Rows are points. The points of each table are mixes of a few directions, plus a little noise. Count the directions of each table, and those that both share. Where both have some left over, give the other angles between the two spaces (their principal angles), to ten degrees, smallest first.

First (5 x 3):
[[ -3  -4 -24]
 [ 15 -26  13]
 [ 20 -24  38]
 [ 17 -32  15]
 [-47  85 -43]]
Second (5 x 3):
[[-35 -52 -34]
 [ 52  52 -16]
 [ 16  26  20]
 [ 14  18  10]
 [-46 -44  22]]
Directions: first 2, second 2, shared 1; angles 70

First (10 x 8):
[[ 38  40 -41  53  -6  24  20   4]
 [-24  64 -28  91  38  35  31 -43]
 [ 43  -6 -17   2 -28  -2  -6  17]
 [ 34 -29   3 -71 -30 -12   1  55]
 [-12   7   1  74   9  -2 -26 -58]
 [-33  27  -1 -21  28  17  40  18]
 [ 27 -26   4 -54 -25 -12  -4  39]
 [-33 -24  28 -15  10 -17 -19 -23]
 [-85 -33  60 -63  37 -21  -4 -16]
 [ 48 -21  -9   3 -34 -11 -28   4]]
Second (10 x 8):
[[-15 -38  30 -10  -5 -25 -37 -26]
 [ 62 -39  -6 -25 -49 -20 -33  24]
 [ -2 -12   8  -4  -4  -9 -13  -7]
 [-19  52 -22  21  29  31  49  11]
 [ 55 -16 -16 -15 -36  -6 -12  29]
 [ 76  39 -57   0 -29  29  42  65]
 [-62 -39  51  -2  21 -28 -40 -57]
 [ -8  51 -26  19  23  32  49  16]
 [  2 -33  19 -12 -12 -20 -32 -13]
 [-88  35  19  27  62  16  28 -42]]
Directions: first 3, second 2, shared 2

First (8 x 11):
[[ 19   6 -31   5  -9  18  10  26   7 -21 -54]
 [ -6  -3  13  11   8 -16   8 -13  -4   9  46]
 [ -9   9 -21 -32 -18   9  14  26   2  -5 -36]
 [ 32  -1   0   9  12 -41   2 -22 -15 -13  95]
 [ 18  -6   8 -11   2  14 -50 -13  -1  -5 -27]
 [-23  -1   6  15   1  18  13   7  10  13 -35]
 [-24  -9  23  18   8  25 -18  -9  11  20 -43]
 [ -7   5  -1 -16  -4 -26  22  -1  -9   2  54]]
Second (10 x 11):
[[  5   3 -10   8  23  -9  20  12  -8  -6   7]
 [  8   3 -16  15  36 -12  32  19 -16  -8   8]
 [-10 -33   2  42 -10  31 -10  -7 -19  17 -32]
 [ -5 -21  -3  31   0  18   1   0 -16  10 -19]
 [  7   0 -16  20  34  -9  30  18 -18  -7   5]
 [ -5 -24  -3  35  -1  20  -1  -1 -18  11 -22]
 [ 13  29 -13 -22  37 -35  33  20   4 -21  32]
 [  1  32  18 -63 -32 -18 -30 -17  39  -6  24]
 [ -3   6  10 -18 -21   1 -18 -11  14   1   1]
 [-11   7  31 -45 -65  12 -59 -35  37  11  -4]]
Directions: first 4, second 2, shared 0; angles 40, 40

First (9 x 18):
[[  2  -9  18  -6 -53  18 -59 -31 -19  42  68  10  37  93  56 -28  70 -60]
 [-21  -1  -2  -5  30   3  21 -26  41 -49  -5   5  18 -26  12  14  -8  26]
 [-21  -3   2  -5  20   8  12 -33  39 -43  10   5  27  -9  23   9   6  15]
 [  5  -4   7  -2 -21   4 -21  -4 -13  22  22   1   8  33  14 -12  23 -21]
 [ 28   6  -9   9 -10 -16   4  55 -47  48 -35 -11 -48 -21 -50  -4 -29  -4]
 [ -5  -6   7  -4 -12  11 -16 -24   7   0  28   6  22  31  29  -6  26 -17]
 [ 32  13 -22  16  15 -30  36  83 -48  34 -79 -20 -79 -74 -91  10 -74  29]
 [-20   1  -2  -5  33   3  25 -25  39 -51 -10   4  15 -30   8  16 -12  30]
 [  0   0   1   1   0   0   1   2   1   1  -2   0  -1  -2  -2   1  -3   0]]
Second (10 x 18):
[[ -9 -41  32 -19 -29 -36  14 -54  38 -13   8  16  18 -75   6  39  22 -16]
 [-11  -8 -15   9  10 -32  14  10  16 -61   3  37   2 -31   1  -3   8 -12]
 [  5  27 -18  16  10  18 -16  31 -18  15  -6  -2  -4  36   7 -32   4  -3]
 [ 24   3  -6  23 -10  -9   9  19 -17 -28  22  29 -22  30   9 -30  34  -5]
 [ 32  -7  48  -3 -42  -7  50 -54  27  26   3 -11 -19 -64  30  -6  50  15]
 [-47 -29  11 -62 -54 -42 -25 -31 -34 -27  95   1  47  33  25  13 -21 -66]
 [  1  45 -27  30  47  32  -2  37  16  24 -64 -14  -7 -17  -4 -26  -9  27]
 [ -8 -24   1 -28  10  -5  17  -7 -24 -41  30 -16 -11  33 -33  39 -60  29]
 [  4  32 -21  17  43  34   0  33  -1  19 -45 -22 -12  12 -17 -11 -28  35]
 [ 11   1  -5  15  16  44 -60  13  -2  82 -42 -17   9  43 -24  16   1  -1]]
Directions: first 2, second 6, shared 1; angles 60

First (9 x 32):
[[ -5 -18 -10 -18 -13  32 -11 -28   9  14  26  30  -4 -11   6  11 -37 -19
   -3 -23 -26  31  26 -10   8  20  37  -8 -16   7  30   3]
 [ -8  21   8  -4  19   6  19  21 -18   0 -30  -7   1  12   8 -26  17  20
  -18  12  41 -54  -6  25 -34 -39  18 -11 -54 -40  18 -28]
 [ -7  10   3  -8  10  13  10   7 -10   4 -14   3  -1   6   8 -16   2   9
  -13   2  22 -30   3  15 -22 -22  22 -10 -43 -26  21 -19]
 [-15  12   3 -21  13  35  15   3 -16  12 -17  16  -3   6  16 -25 -10  10
  -25  -4  31 -44  14  23 -37 -33  54 -21 -84 -45  49 -33]
 [  7 -10  -4   7 -10 -11 -10  -8  10  -3  15  -1   0  -6  -7  16  -3 -10
   13  -3 -22  30  -2 -15  21  22 -20   9  40  26 -19  18]
 [  7   1   2  13   0 -22  -2   8   3  -8  -2 -15   2   1  -8   5  15   2
   10   8  -3   6 -13  -5  10   6 -30  10  34  14 -26  11]
 [  9 -12  -4  10 -12 -16 -13  -8  13  -4  17  -4   1  -7  -9  19  -2 -11
   16  -3 -27  36  -3 -18  26  27 -27  12  52  32 -25  23]
 [  2  -3  -1   2  -3  -4  -3  -2   3  -1   4  -1   0  -2  -2   5   0  -3
    4  -1  -7   9  -1  -4   7   7  -7   3  13   8  -6   6]
 [ 11   0   2  20  -3 -34  -5   9   7 -12   1 -21   3   0 -12  11  20   1
   17  11  -9  15 -18 -11  19  13 -47  16  58  25 -41  19]]
Second (10 x 32):
[[-20   1  19  -4  -5  19  -7 -29   9  10 -10  43 -25  10   2  -5  -3   5
    4   1   9 -37  52  31   1  -1  45   2 -21  -9  27 -13]
 [ -5  -9   9   6 -17   7  -8   4  21   2 -17   0 -30  13   1   9   8   4
    1  -5  14 -15  31  28  -8   4  17  18   2  -2   4 -14]
 [-10  -2  20  19  -9 -46 -18  18   0 -52  -2  -5   7  15 -28  22  21  28
   21   9  16  -5 -58 -10  -3  23 -34   9  95   3 -57  43]
 [ 16  20   1  22  16 -25  15  -4   0  18 -14 -18  -2  -2   0 -16  31  -7
   11  26  -8 -10  22   8  31 -14 -44  14   8  26 -20  -9]
 [-41 -30  49 -50  -2 -18  -2  -8 -25   5  25  30  -9   2  12  18  32   5
    9  12  18 -11 -46 -25 -20  15  26 -19   1 -35  33  14]
 [  7  12 -27 -13  18  33  13 -18 -17  19  17  15  27 -18  12 -23 -37 -17
  -17 -10 -22  17  11 -15   5 -15  21 -26 -58  -1  31  -9]
 [ 15   3 -10  13   1 -15   3  18   2  -9  -3 -28  10   0  -5   5   6   0
    1   2  -3  15 -20 -10   4   0 -33   8  22  11 -25   5]
 [  3 -15  -3   7 -23   6 -11  20  22 -14 -12 -16 -20  11  -3  18  -4   6
   -5 -17  12   4   5  18 -18   7   9  18  14  -5  -8  -5]
 [ 14   2 -28 -12   9  25  11   2  -7  18  11 -12  17 -14  13 -10 -27 -17
  -18 -14 -16  26   0 -15  -2 -12   6 -13 -46   0  21 -13]
 [ 18  17 -29  10  12  14   7  -4  -5   3   4  -6  24 -11  -1 -16 -26  -9
   -8  -6 -18  16   5  -8  12 -11  -9  -9 -16  11  -4  -1]]
Directions: first 2, second 5, shared 1; angles 70

First (11 x 32):
[[ 47 -28 -43 -10 -11   5  82  -7 -37  11 -18 -14  66 -43  14  30  26  29
   -8  -1 -16 -18  57 -33  31   4 -23  11 -12 -10  45   5]
 [-11  20   9  10  21  -2  -2  -6  28  -3  13  -7 -11  42  -4  36 -11  30
  -33  -4   6 -14  -1   3  13  -1   9 -28  -6 -17  -7 -48]
 [-21  23  12   9   9 -50 -20 -19   1 -33  17 -21  -6  46 -48 -51 -37 -49
  -18  21 -16 -14 -62  -1  12 -40  14  -8  42   1 -14   4]
 [ 24  -1   9 -42   2 -37   7  -6 -79 -46 -24 -65  46  -6 -16 -20 -25 -19
   17   3 -15  29 -35  27  -5  -5  41 -55  41   2 -31  29]
 [ 44 -17 -15 -21 -11 -24  33  -3 -45 -17 -25 -46  32 -45 -16   0  -8  -4
  -10  -6 -17   8  11   5   2  19   1 -14   5 -22  13  32]
 [ -2   4  -9  24   2  -7   5  -6  41  13  11  15 -18   7 -16   5  -1  -1
  -32   4  -3 -25   7 -19  13  -2 -25  24 -11 -17  21 -15]
 [-45  28  50   6  19  40 -95  26  59  11  15  32 -85  35  21  20 -10  17
   13 -20  37  28 -22  49 -47  32  23 -25 -24   4 -48 -29]
 [  0 -14 -21  13 -13  -5  25  -8  -1   9   5  16  19 -13  -5 -29  12 -22
    4  16 -13 -16   4 -31  16 -21 -23  41   7  13  26  18]
 [-16 -32 -17   6 -29  53  11  16  -2  46   3  71   8 -43  52 -32  50 -11
   63   6  10   7  37 -31 -14 -13 -30  77 -15  51  23  35]
 [  4  -2   8   1   3  19 -18  12  22  13  -7   5 -32 -16  10  26   4  19
   -4 -17  12   8  18  17 -16  34  -3  -6 -27 -15  -2  -6]
 [-26  18  20   3  12  10 -30   4  16  -3  11  11 -18  36   8  10  -5  10
    3   1  12   5 -14  13  -8  -5  16 -18   4   9 -23 -27]]
Second (11 x 32):
[[ 14   0 -19   2   4 -17  42 -15 -12  -6   1 -16  36  11  -9  11   0  11
  -23   9 -13 -22   9 -20  30 -19  -6  -7   9  -8  17 -17]
 [-25   1 -24  13   9 -31  38 -36 -45 -40  10  -7  57  19 -13 -59 -15 -50
   21  46 -29  -9 -41 -42  52 -54  18  19  51  43   5   7]
 [-24 -11   1  11   1  27 -28   3  -4 -10  -9  26 -29 -44  23 -27  -3 -31
   50   6   5  35  -8   5 -10  36  16  33 -12  30 -11  31]
 [ 30 -40 -37   5 -22  29  44   6 -11  27 -22  23  15 -84  27   9  32   7
   21  -6  -4   3  60 -25   6  37 -33  55 -36   1  45  36]
 [-11  18  20  -7   4 -16 -22   2   6  -5  12 -10  -5  44 -16  -6 -10  -2
  -12   0   3  -6 -27  12 -10 -26   8 -25  20  -3 -19 -13]
 [ -7   5 -11   4   6 -23  25 -19 -20 -19   7 -11  34  22 -12 -21  -8 -16
   -3  21 -15 -13 -19 -21  29 -34   7  -1  28  13   4  -6]
 [ 16   0 -14   9  17   9  25  -8   8  -7 -10 -13   1 -16   8  48  -5  34
  -23  -7   0  -3  29  -1  22  38   4 -15 -26 -23  10 -27]
 [ 48  -5  -6 -19 -20 -12  34  14  13  40   1 -15  23  13 -14  43  25  49
  -52 -24   1 -38  43  -3  -9 -20 -43 -18 -12 -45  29 -16]
 [ -2  25  55 -26 -12  -4 -74  36  41  31  15  -2 -52  58 -18  13   2  20
  -24 -34  27  -2 -20  51 -68 -18  -7 -44   0 -27 -36 -11]
 [  5 -14   4 -11 -26   7 -13  18  -1  27   1  19  -4 -15   2 -26  20 -14
   19  -8   4   1   6   0 -29 -14 -23  26   0   8   7  33]
 [-45  22  31  18  39  31 -72   0  25 -39  -7   7 -76  -7  21  14 -37  -7
   28  -3  21  52 -31  42 -12  75  58 -24 -23  11 -52 -17]]
Directions: first 5, second 4, shared 3; angles 80

First (9 x 32):
[[-42 -44  74  17  51 -18   4 -36  42 -22  22  27 -30  -4 -83  55   0  54
  -28  49  21  -2  17  14 -47  -1 -24  29  -3 -73   1 -10]
 [ 22   0 -17  -7  -6  -3  13  -8 -23 -17  -5 -15   9   5 -17 -41  11  14
   30   1 -28  -9 -10 -23 -13   0 -22  14  15  -4  25  -4]
 [-19 -40  47  12  24 -19   5 -17  40   7   5  27 -16 -19 -48  53  -3  26
  -14  26  15  -9   5  23 -11   6   9  -3 -18 -32 -16 -17]
 [ 27  45 -61 -13 -38  21  -8  31 -38  13 -13 -25  24  10  75 -48  -1 -47
   14 -39 -13   8 -10 -14  35  -2  14 -17   7  59   1  16]
 [ 40   7 -43 -13 -32  -2  13  10 -26   9 -20 -16  20  -7  19 -42   7 -14
   40 -22 -31 -14 -20 -14  20   6   9 -15   3  36   9 -10]
 [ 11  -8  -4  -3  -5  -6   7  -3  -1   2  -6   0   3  -6 -10  -6   3   5
   14   1 -11  -7  -6  -2   1   3   0  -3  -1   2   3  -9]
 [-23   8  17   3  23   6  -6 -12  -4 -27  17  -5 -10  20 -15  -3   2  17
  -17  15   9  14  13 -11 -29  -9 -31  29  15 -32  13  15]
 [-12   3   0   8 -17   5 -18  34  34  54  -9  23   1 -24  57  61 -18 -49
  -32 -21  35   6   4  45  53   9  65 -51 -35  44 -53  -2]
 [ -5  30 -15  -4   2  16  -9   4 -24 -19   8 -17   2  23  22 -29   1  -6
   -6  -7  -1  14   6 -18  -8  -9 -21  18  18   1  15  20]]
Second (9 x 32):
[[-25 -29  19   4  28 -13  14 -19  -3 -40  15  -6  -1  11 -40 -18   5  35
    0  52 -13  -7   9   3  -1   0 -32  46  -5 -36  15  -7]
 [-27 -29  -4   3  14 -12  14  -2 -11 -36  11 -14  14  12  -4 -34   0  12
    1  60 -20 -10   8  18  47   4 -15  45 -24  -6   4  -9]
 [ -8 -15  35   7  17  -7  -1 -16  25   4   4  18 -18  -9 -38  38   0  20
  -10   3  15   0   4   3 -33   0  -2  -5   3 -29  -3  -5]
 [ 23 -14 -12 -10   2 -11  25 -23 -30 -36  -3 -20   9   9 -45 -57  16  35
   42  18 -42 -16 -13 -31 -24  -1 -41  33  20 -22  40 -11]
 [ 45  44 -41 -14 -34  18  -5  12 -27  18 -17 -14   8   3  32 -29   6 -25
   26 -60 -10   6 -16 -34 -20  -5   2 -29  29  32  15  12]
 [-19  95 -23  -1  -4  52 -48  28 -25   2  19 -16  -8  40  90  -4 -10 -50
  -51 -57  43  53  21 -25 -27 -25 -11  -4  37  21   1  61]
 [ -4 -28   1   4 -10 -14   4  15  24  29 -10  15   7 -24  15  28  -8 -17
   -3  11   4 -13  -3  38  54  13  43 -25 -38  26 -33 -20]
 [ 28 -23  -2  -2 -17 -15  13  -1  14  28 -19  13   3 -28 -17  16   2   0
   25 -12 -10 -20 -15   8   8  12  27 -33 -12  13 -10 -24]
 [-14   0  26   8   5   3 -15   6  34  30   1  24 -15 -14   8  60 -10 -12
  -29 -15  34   8   8  21  -4   1  29 -29 -10   0 -28   1]]
Directions: first 3, second 4, shared 3

First (8 x 32):
[[-34  20  24  -6  40  29 -69  31  30  17 -19 -75  22  11 -32 -14 -25  46
  -12  -1  -7  36 -30  64 -31  27  33  36  24 -21 -15 -33]
 [  1  -1   0   2   0   0  -1   2   1  -1   1   0  -1  -1  -2   1   0   1
    0   0   0   0  -1   1  -2   1   0   0  -2   0   2   0]
 [ -5   3   4   1   6   3 -10   5   5   3  -3 -11   2   1  -5  -3  -3   7
   -1   0  -1   5  -5  10  -4   4   6   7   4  -2  -3  -7]
 [  7  -4  -6   2 -10  -5  17  -7  -6  -4   6  17  -5  -1   6   4   5 -10
    2   0   0  -8   7 -15   8  -7  -7  -9  -8   5   3   8]
 [ 24 -12 -14   4 -29 -23  51 -25 -21 -12  16  54 -15  -8  23   8  17 -31
    9   0   5 -28  22 -49  24 -20 -24 -28 -19  15  13  25]
 [ 41 -24 -28   8 -49 -37  84 -41 -37 -19  24  95 -27 -14  42  15  33 -57
   16   2   9 -45  40 -82  42 -35 -38 -46 -31  28  21  43]
 [  5  -3  -3   1  -7  -4   9  -4  -4   0   3  13  -1  -2   5   1   3  -6
    3   1   0  -6   4 -11   2  -3  -5  -4  -4   4   2   3]
 [-42  24  30  -6  49  37 -82  38  34  19 -25 -91  27  13 -42 -14 -33  55
  -16  -1  -8  46 -38  81 -41  32  39  44  30 -28 -20 -40]]
Second (9 x 32):
[[ 25  22   7  17 -23 -17 -38 -19 -20   3 -12  28 -20 -16  61  -6   1  -6
    9 -25  -6 -12   6 -30 -52 -24 -27  -6  32  15   3 -34]
 [-24 -18  -6 -12  11   6  41   3  27   6  -2 -11  17  23 -64   2   0  17
   -7  37   1  23  -9  10  38  17  21 -18 -46 -27 -10  43]
 [-29  12  23  23 -18 -26   0  13  38  -9 -41 -10  41  39   0 -61  36  43
  -21 -14   8  11 -24 -26 -34 -23 -54 -64  10 -20 -29 -19]
 [-23 -16  33  -9   2  14  44  34 -25 -22  47 -15  24  21 -26  26  33 -17
   12  34  -5  19 -19  27  59  46  33 -14  -2 -31 -14  26]
 [  7 -15  25 -15  19  33  22  65 -46 -31  48 -55  15  -8   3  25  27 -38
  -17  -4  21 -27   3  46  66  31   1  32  51  -8  -8  -3]
 [-41  14  -3   8 -14 -19 -13 -19  59  -2 -24   2  23  34 -18 -38  -4  27
   20  -6 -15  29 -27   6 -28  -3  11 -17 -28  17   6 -19]
 [ 29 -24 -37   9  40  14 -13 -20 -33  20   7  36 -26 -61  16  10 -26   1
  -14 -14 -13 -14  35 -21  -7 -12  16  35  -8  27  23   9]
 [ 41  -8 -41  -8  20  11 -16 -25 -10  27 -13  12 -42 -43   5  21 -43  -8
  -17  -8   7 -24  36 -11  -8 -21  -1  41 -10  18  18  13]
 [ 18  34  -1  -9 -39 -15 -28 -30   9   7 -12  10 -32  10  25  21 -23 -20
   30   1   1  -1  -3  -1 -32  -8  -1  10   3   9   7 -14]]
Directions: first 1, second 6, shared 0; angles 50
